Rows are points. Two turns around zero, p and q, are shown by what they do to some points. Where does a point land after both, in the order given? Backwards means that the second turn is done in reverse. Each puzzle has new turns, and all numbers are rounded.

Turn p:
[  4 -23 -17] -> [-12 -22  15]
[ 7 39 -4] -> [ 28   2 -29]
[ 15 -44  41] -> [-9 26 55]
[-26  28 -20] -> [ -7  -7 -42]
Turn q:
[39 51  5] -> [-44  39 -26]
[-10  16   9] -> [-15   4  14]
[ -2 -26   9] -> [27  0  6]
[-27 -41 -23] -> [ 33 -43   6]
Where do these land?
q, then p backwards: [ 3 27 22] -> [-18 -17  25]
p, then q: [ 19  16 -25] -> [ 25   0 -25]
p, then q: [-44 -32  15] -> [-23 -23  46]
q, then p backwards: [-10 -34  22] -> [39  5 13]
p, then q: [ 32  24 -34] -> [ 36   5 -37]

Turn p:
[-31  38  10  -1] -> [-42   3  14  23]
[11 37 -1 33] -> [-27 -24 -31  18]
[  0 -30   9  -6] -> [ 25  -2  17 -10]
[ 10 -29  20 -16] -> [36  4 16  3]
[ 24  34 -15   5] -> [-15   7 -39  13]
[ 24 -38  20 -39] -> [56 24 15  5]
[-38 -13 -43  25] -> [-33 -12   8 -53]
Turn q:
[-30  -7   1  29] -> [  1 -12  -5  40]
[ -4 -44   0  14] -> [ 39 -17 -14  12]
[ 16  16 -27  14] -> [ 2 37  7  6]
[21  7  6  2] -> [  4   7  19 -11]
[ 50  37  22 -27] -> [-19  14  43 -52]
[-47 -34 -25   7] -> [ 11 -11 -51  35]
[ -6  24  22 -39] -> [-38 -16   1 -31]
Where do these land?
p, then q: [ 14  17  25 -17] -> [ 7 13 24 24]
p, then q: [-15 -38   7   1] -> [  7 -22  13 -32]
q, then p backwards: [-18  76 -16  10] -> [-47  58  -7 -29]
q, then p: [ 18 -20  11  14] -> [ 27  -4 -12  13]
q, then p backwards: [  1 -36 -27  -8] -> [ 43 -10 -11  -4]

Turn p:
[ 12  -6  19  24  23 -13] -> [12 30 13 13 -9 19]
[-21  -5   5  14  -7  -1] -> [-15  15 -13   6  -4  -8]
[  8 -15  17  -5 -58  -6] -> [-57 -12  12 -17   1  12]
[  7  24 -19   5  16  11] -> [ 30   2 -12 -14  13  -1]
[-35  -6  20 -13   0 -10] -> [-19   5   5  27   0 -29]
[  9  25  15 -13  12  -4] -> [14  3 21  2 24 -4]
[  8 -12  18   1  -3  17] -> [-10  -5  -2  15   7  21]
[ 12  -6 -76 -13  16   6] -> [ 45 -38 -26 -34 -32  -9]
Turn q:
[  4   0 -20  15  -7  -9] -> [-14   5 -17   8   6 -12]
[ 26 -21  -7   5 -28  11] -> [-33 -23 -14 -14  -8   1]
[ 30  28 -17 -20   1  10] -> [ 17  -1 -40 -16  -5  16]
[-34 -47   5 -17  -7  -6] -> [-16 -23  42   3  35   2]
[-23  -3  28  16  43 -16] -> [ 31  12  38  16  -7 -29]
[ 10  23 -15   2 -10  28] -> [ -1  -1 -28  10 -16  24]
[-12  21  26  -1   9 -18] -> [17 30 19 -7 -6 -2]
Where do these land?
q, then p backwards: [  9  20 -20 -14  18  32] -> [ 10 -17 -18   5  25  33]
p, then q: [20 50 -6 -8 -4 19] -> [ 48 -27  -4 -14   4 -12]
q, then p: [-37 -31  15  33   2 -26] -> [-13  53  25  23   5 -14]
p, then q: [ -3 -22 -18   9 -11 -27] -> [-24  14   5 -13  13  24]
p, then q: [  7 -21  14   6  15 -16] -> [-17  12   3   1 -25  10]
p, then q: [20 13  3  0 -7 24] -> [ 21 -26  -1   9  -3   2]
q, then p backwards: [-25 -17  14  -5   1 -37] -> [  1  36  23 -11  -5 -24]
p, then q backwards: [  8   7  -1 -20 -13  31] -> [  2 -22 -25 -22  -3   8]
